Each row of a before or after table is a point. The points were changed in one or more steps. Then noise was added and the rows were shuffled. The steps act on columns, c1 being the first. What was done? A step turns or swaps two columns, mirrors them in a line or flattens them onto one, adds a multiple of one to another, or multiplies or shifts one. Angles are multiples of 10 degrees, from the lower column toward the higher: turns from -170 to 170, lines from 10 to 170 but not 90. Use the fewest steps. Two steps may share a column if one is a turn and the other turns, adds or multiplies; they go together, in the order done. Otherwise the lowest column goes first.

Before:
[[ 0.25 -0.32 -0.06]
 [ 0.50 -0.14 -0.04]
 [-0.69  0.26  0.06]
 [-0.42  0.06 -0.20]
 [-0.24  0.04 -0.40]
 [-0.25  0.36 -0.32]
 [-0.32 -0.31  0.15]
 [ 0.10 -0.08 -0.83]
 [-0.11  0.31 -0.48]
 [ 0.02 -0.47 -0.66]]
After (10 x 3):
[[-0.05  0.50 -0.24]
 [ 0.10 -0.44 -0.14]
 [ 0.03 -0.22 -0.33]
 [-0.07 -0.75  0.49]
 [ 0.40 -0.21 -0.30]
 [ 0.02  0.14 -0.96]
 [ 0.44  0.19 -1.38]
 [ 0.22  0.34 -0.52]
 [-0.23 -0.34  0.24]
 [-0.24 -0.20 -0.01]]
Steps: add 1.5 times c2 to c3; turn c1 and c2 by 110 degrees

Before (10 x 6):
[[ 0.45 -0.58 -0.48  0.04  0.34 -0.13]
 [ 0.31 -0.25  0.19 -0.26 -0.01 -0.13]
 [ 0.03 -0.06 -0.01 -0.23  0.98 -0.41]
 [-0.22  0.02  0.07  1.19 -0.13 -0.18]
 [ 0.39  0.02  0.15 -0.58  0.46 -0.55]
 [-0.18  0.18  0.20 -0.28  1.15  0.76]
 [ 0.26 -0.04  0.13 -0.44  0.02 -0.29]
 [ 0.15  0.50  0.04 -0.24  0.02  0.13]
 [-0.38  0.15  0.10 -0.35  0.06 -0.39]
 [ 0.00  0.36  0.22 -0.59 -0.08 -0.44]]
After (10 x 6):
[[-0.01 -0.71 -0.13 -0.21  0.25 -0.32]
 [ 0.34 -0.59 -0.17  0.18  0.70 -0.02]
 [ 0.30 -0.19  0.08  0.33 -0.01 -0.14]
 [ 0.43  0.30 -0.64  0.51  0.38  0.12]
 [ 0.18 -0.37  0.11 -0.42  0.01  0.03]
 [-0.23  1.09 -0.12 -0.47  0.00 -0.20]
 [-0.21 -0.37  0.71 -0.05  0.44  1.29]
 [-0.32 -0.35 -0.12 -0.12  0.25 -0.28]
 [ 0.01 -0.27 -0.32  0.16  0.94  0.29]
 [ 0.24 -0.43 -0.03  0.14  0.15 -0.20]]
Steps: turn c2 and c4 by -110 degrees; add 0.7 times c6 to c3; turn c5 and c6 by 40 degrees

Before, 8 rows:
[[ 0.43  0.48 -0.23  0.02 -0.45  0.22 -0.19 -0.39]
 [ 0.00 -0.36  0.33  0.50 -0.47 -1.00  0.01  0.08]
 [ 0.36  0.03 -0.03  0.93  0.40 -0.57  0.08  0.07]
 [ 0.79  0.07 -0.06  0.34  0.80 -0.46  0.87 -0.09]
 [ 0.17 -0.22  0.28  0.46  0.34 -0.09  0.39 -0.38]
 [-0.30  1.04 -0.20 -0.09 -0.54  0.23 -0.01 -0.47]
 [-0.26 -0.14  0.38  0.21 -0.54 -0.13 -0.03  0.54]
 [-0.20  0.63 -0.59 -0.40 -0.16  0.17 -0.36 -0.45]]
After, 8 rows:
[[ 0.19 -0.16 -0.01  0.46  0.27 -0.11  0.41  0.01]
 [ 0.04  0.02 -0.32  0.02 -0.30  0.24 -0.19 -0.29]
 [ 0.47 -0.34 -0.08  0.30  0.55 -0.48  0.89 -0.08]
 [-0.67  0.56 -0.35 -0.10 -0.37  0.23  0.02 -0.31]
 [-0.43  0.38 -0.58 -0.37 -0.10  0.19 -0.36 -0.49]
 [ 0.20 -0.18  0.00  0.95  0.29 -0.56  0.05  0.02]
 [-0.08  0.07  0.47  0.27 -0.38 -0.11 -0.06  0.42]
 [ 0.17 -0.14  0.20  0.52 -0.34 -1.03  0.02  0.17]]
Steps: flatten c1 and c2 onto the line at 140 degrees; flatten c3 and c8 onto the line at 40 degrees; multiply c5 by 0.7

Before (12 x 9):
[[ 0.02 -0.09  0.24 -0.85 -0.07 -0.13  0.26  0.20  0.47]
 [ 0.10 -0.09 -0.02 -0.27  0.24 -0.46  0.24  0.20  0.33]
 [-0.61  0.00 -0.08 -0.61  0.38 -0.25 -0.17  0.30  0.50]
 [-0.06 -0.09 -0.72  0.13  0.08  0.58  0.13 -0.15 -0.21]
 [ 0.19  0.05  0.12  0.78 -0.09  0.29 -0.31  0.17 -0.01]
 [-0.19 -0.20  0.57 -0.89  0.49 -0.37 -0.14  0.04 -0.11]
 [-0.07 -0.40  0.07 -0.75  0.03 -0.32 -0.24  0.73  0.08]
 [ 0.52  0.03 -0.91  0.36  0.21  0.10 -0.52 -0.32 -0.31]
 [ 0.08 -0.57 -0.06  0.63 -0.11 -0.07 -0.27 -0.24  0.24]
 [-0.41 -0.30  0.22 -0.44 -0.27 -0.56 -0.01  0.15 -0.09]
 [ 0.15  0.51 -0.75  0.39 -0.04  0.02 -0.20 -0.21 -0.31]
 [ 0.25  0.23 -0.63  0.34 -0.35  0.45 -0.56 -0.45  0.14]]
After, 12 rows:
[[-0.42 -0.23  0.13 -0.58 -0.33 -0.59 -0.12  0.28 -0.12]
 [ 0.13  0.47 -0.78  0.36 -0.27  0.03  0.26 -0.42 -0.33]
 [-0.05 -0.42 -0.17 -0.80  0.12 -0.36 -0.26  1.50  0.06]
 [ 0.26  0.28 -0.99  0.30 -0.27  0.47 -0.12 -0.85  0.20]
 [-0.56  0.01 -0.21 -0.73  0.72 -0.27 -0.08  0.64  0.49]
 [-0.17 -0.12 -0.45 -0.01 -0.05  0.55  0.63 -0.27 -0.28]
 [ 0.06 -0.12  0.40 -0.94  0.26 -0.12  0.06  0.44  0.48]
 [ 0.10 -0.59 -0.22  0.58  0.14 -0.04 -0.25 -0.45  0.23]
 [ 0.08 -0.08  0.16 -0.35  0.50 -0.46  0.26  0.33  0.27]
 [ 0.53  0.02 -1.11  0.32  0.00  0.06  0.04 -0.66 -0.33]
 [-0.16 -0.23  0.27 -1.05  0.40 -0.33 -0.49  0.07 -0.04]
 [ 0.19  0.04 -0.18  0.67 -0.08  0.31 -0.39  0.33 -0.01]]
Steps: multiply c7 by 1.3; turn c3 and c7 by -40 degrees; shift c4 by -0.10; add 0.7 times c9 to c5; multiply c8 by 2

Before (8 x 11):
[[ 0.32  0.33  0.17 -0.34 -0.20 -0.49  0.83 -0.16 -0.15 -0.02  0.19]
 [-0.38  0.15  0.38 -0.19 -0.75 -0.01  0.62  0.28 -0.26  0.15 -0.29]
 [ 0.14 -0.37  0.15  0.12  0.23 -0.21  0.53 -0.11  0.64  0.17 -0.54]
 [-1.17  0.38  0.17 -0.25  0.49 -0.36  0.70  0.26 -0.27 -0.12  0.23]
 [ 0.11  0.36  0.00  0.53  0.12 -0.26  0.10 -0.07 -0.31  0.11  0.11]
 [ 0.21  0.07  0.32 -0.05 -0.07 -0.43  0.49  0.37  0.08  0.12  0.31]
 [-0.05  0.28 -0.01  0.05  0.20 -0.41  0.81  0.13  0.06  0.81  0.18]
 [ 0.39  0.39  0.48  0.48  0.48  0.19 -0.92 -0.64  0.00  0.39 -0.02]]
After (8 x 11):
[[-0.34  0.28 -0.02 -0.03  0.20  0.24  0.66  0.40 -0.47  0.68  0.79]
 [-0.25 -0.37 -0.20  0.04  0.22 -0.01  0.81  0.04  0.17  0.08 -0.22]
 [-0.48  0.06 -0.17  0.28 -0.07  0.02  0.42  0.15 -0.27  0.24  0.97]
 [-0.27  0.35 -0.41 -0.35  0.11  0.05 -0.13  0.02 -0.30  0.05  0.50]
 [-0.57  0.33  0.15  0.36 -0.20 -0.04  0.53 -0.03 -0.65 -0.08  0.93]
 [ 0.18  0.14 -0.09  0.41 -0.75  0.32  0.31  0.13 -0.58  0.24 -0.27]
 [-0.03  0.40 -0.68  0.06  0.47 -0.43 -0.71  0.01  0.59  0.02 -0.30]
 [ 0.28  0.38  0.09  0.29  0.50  1.20  0.36  0.01 -0.66  0.02  0.78]]
Steps: add -1.5 times c6 to c11; turn c1 and c6 by -120 degrees; turn c3 and c4 by 130 degrees; turn c7 and c9 by -40 degrees; flatten c8 and c10 onto the line at 60 degrees

Before:
[[-0.50  0.20 -0.34 -0.73 -0.44  0.34 -0.04 -0.04  0.39 -0.24  0.27  0.16
   0.34 -0.06]
 [ 0.11 -0.26  0.00 -0.45 -0.93  0.23 -0.15  0.17  0.35 -0.46  0.79  0.08
   0.21 -0.23]
 [-0.13  0.17 -0.38  0.00 -0.55 -0.32 -0.59  0.36  0.74  0.62 -0.79 -0.64
  -0.34  0.33]
 [-0.59  0.09 -0.11  0.41 -0.04 -0.39 -0.32  0.68  0.53  0.48 -0.19 -0.04
  -0.12  0.74]
 [-0.07  0.31  0.81 -0.07  0.41 -0.13  0.50  0.13  0.17 -0.04  0.50  0.36
  -0.22 -0.44]
 [-0.67  0.58  0.56  0.39 -0.58 -0.02  0.13  0.10  0.00 -0.32  0.53  0.13
  -0.27 -0.50]
 [-0.31 -0.35 -0.19 -0.34 -0.40 -0.07  0.05  0.38  0.03 -0.42 -0.18 -0.55
  -0.10  0.01]
 [-0.24  0.20 -0.67 -0.21 -0.35 -0.42 -0.48  0.59 -0.08  0.75 -0.09 -0.16
  -0.13  0.31]
 [-0.37 -0.15 -0.03 -0.57 -0.27  0.15 -0.56  0.31  0.35 -0.60  0.52  0.25
   0.13 -0.80]
 [-0.30  0.12 -0.21  0.13 -0.23 -0.34 -0.22  0.00  0.26  0.07 -0.28  0.31
  -0.84  0.56]
 [-0.29 -0.53 -0.21 -0.50 -0.79  0.29  0.07  0.25  0.19 -0.11 -0.15  0.58
   0.19 -0.36]
 [-0.11  0.06 -0.12  0.49  0.08 -0.04  0.43 -0.08  0.38 -0.39  0.39  0.05
  -0.14 -0.64]
 [ 0.04  0.56  0.01  0.65 -0.09 -0.10 -0.48  0.42 -0.10  0.20 -0.60 -0.23
  -0.17  0.61]]
After:
[[-0.28 -0.53 -0.18  0.12 -0.75  0.29  0.06 -0.57  0.32  0.20  0.13  0.57
   0.19 -0.36]
 [-0.51  0.18  0.11  0.49 -0.34  0.33 -0.06 -0.57  0.45 -0.13  0.40  0.30
   0.35 -0.02]
 [-0.31 -0.37 -0.21 -0.04 -0.40 -0.08  0.03 -0.52  0.07 -0.65  0.12 -0.28
  -0.08 -0.03]
 [-0.61  0.10 -0.42 -0.81  0.08 -0.40 -0.33 -0.14  0.51  0.40  0.05 -0.28
  -0.09  0.74]
 [-0.40 -0.16  0.06  0.14 -0.20  0.16 -0.59 -0.63  0.38 -0.39  0.20  0.52
   0.17 -0.80]
 [-0.14  0.06  0.63 -0.24  0.11 -0.03  0.43  0.43  0.39 -0.29  0.26  0.20
  -0.13 -0.68]
 [ 0.03  0.54 -0.88 -0.72 -0.11 -0.08 -0.46  0.24 -0.07  0.07 -0.22 -0.30
  -0.17  0.64]
 [-0.26  0.18 -0.65 -0.33 -0.32 -0.41 -0.48 -0.52 -0.01  0.55  0.56 -0.53
  -0.12  0.32]
 [-0.16  0.14 -1.29 -0.29 -0.40 -0.31 -0.61 -0.21  0.81  0.23  0.12 -0.87
  -0.34  0.32]
 [ 0.09 -0.27  0.62  0.16 -0.87  0.24 -0.15 -0.48  0.53 -0.38  0.28  0.32
   0.20 -0.22]
 [-0.30  0.13 -0.49 -0.07 -0.17 -0.36 -0.22  0.09  0.33  0.21  0.09  0.27
  -0.82  0.56]
 [-0.07  0.30  1.07 -0.01  0.44 -0.15  0.49 -0.11  0.05  0.17 -0.61  0.36
  -0.22 -0.48]
 [-0.65  0.58  0.75 -0.30 -0.54  0.02  0.10  0.21  0.11 -0.20 -0.34  0.29
  -0.25 -0.49]]
Steps: turn c3 and c11 by -70 degrees; add 0.7 times c7 to c3; turn c4 and c8 by 130 degrees; turn c5 and c9 by -10 degrees; turn c10 and c12 by -30 degrees
